Rows are points. Each copy is the shape, with its points in the same order, stretched, turned, moved and blurred by noise. Some copies are also mirrored. Which?
In the rows, zero is written as 128.

Shape (6 x 2):
[[ 79 124]
 [164 113]
 [138  90]
 [ 32 150]
 [133 122]
 [159 122]]
Copy 1 (6 x 2):
[[159 187]
 [116 118]
 [164 134]
 [165 218]
 [128 153]
 [110 123]]
Copy 1 is: mirrored
Copy 2 (6 x 2):
[[156 125]
 [ 78 101]
 [113  73]
 [194 171]
 [ 99 105]
 [ 76 115]]
Copy 2 is: mirrored

Shape (8 x 4):
[[115 115 155  93]
 [121 109 108 111]
 [141 116 158  96]
 [ 98 147  95 116]
 [183 140 165 151]
 [130 123 169 157]
 [210 150 167 122]
 [175 117 152 206]]
Copy 1 (8 x 4):
[[157 122 174 155]
 [164 111 115 110]
 [135 126 182 125]
 [140  89  77 151]
 [ 69 177 156  87]
 [129 200 138 128]
 [ 40 139 188  79]
 [ 98 236 109  57]]
Copy 1 is: only turned
Copy 2 (8 x 4):
[[164 137 109  88]
 [137 127  83 138]
 [186 147 117  97]
 [ 87 134 105 135]
 [192 133 165 148]
 [171  89 148 111]
 [217 168 161 146]
 [187  69 159 179]]
Copy 2 is: only turned
Copy 3 (8 x 4):
[[114 113 105 158]
 [114 128 146 131]
 [120  87 108 145]
 [133 160 122 119]
 [184  62 119 114]
 [178 109 132 149]
 [170  29  96  99]
 [215  82 178 114]]
Copy 3 is: mirrored

Shape (11 x 6):
[[ 86  92 123 159  82  42]
 [107 128 110 119 146 171]
 [100 169 166 158 153  85]
 [ 97 130 117 141 146 140]
 [110  61 158 131 130 149]
 [ 91 151 155  98 165 162]
 [174 154 150 103 161 156]
 [118 151 123  83 155 165]
 [150 138 127 151 157  55]
 [134 147 119 163 129 163]
 [117 111 129 119 171 162]]
Copy 1 (11 x 6):
[[159 149  83 150  81  64]
 [101 118 116 134 180 161]
 [136 197  86 133 152 183]
 [105 137  96 133 164 166]
 [135  90  96 148 121 164]
 [121 130 106 153 201 205]
 [130 130 167  99 168 184]
 [122 123 150 137 198 173]
 [136 198 145 111  94 122]
 [104 134 105  89 178 179]
 [ 98 115 116 140 158 186]]
Copy 1 is: mirrored
Copy 2 (11 x 6):
[[113 198  90 182 149  55]
 [169  86 138  85 147 120]
 [104 136  83 201 166 113]
 [156 117 127 124 164 110]
 [219 127 117 110 129 126]
 [185  64 132 124 142 116]
 [160  74 156 124 121 169]
 [172  43 157  94 128 121]
 [102 157 135 194 146 117]
 [128 139 120 118 173 149]
 [193  96 156 109 147 142]]
Copy 2 is: only turned
Copy 3 (11 x 6):
[[  7 171 172 100 101  93]
 [175 116 129 165 106 136]
 [ 57  64 135  93 145 123]
 [132 115 135 148 107 121]
 [124 130 172 184 139 104]
 [137  62 139 152 123 165]
 [183  75 100 140 193 161]
 [168  87 117 151 127 177]
 [ 59 106  92  99 161 128]
 [186 120 130 137 140 102]
 [157  98 122 175 128 138]]
Copy 3 is: mirrored
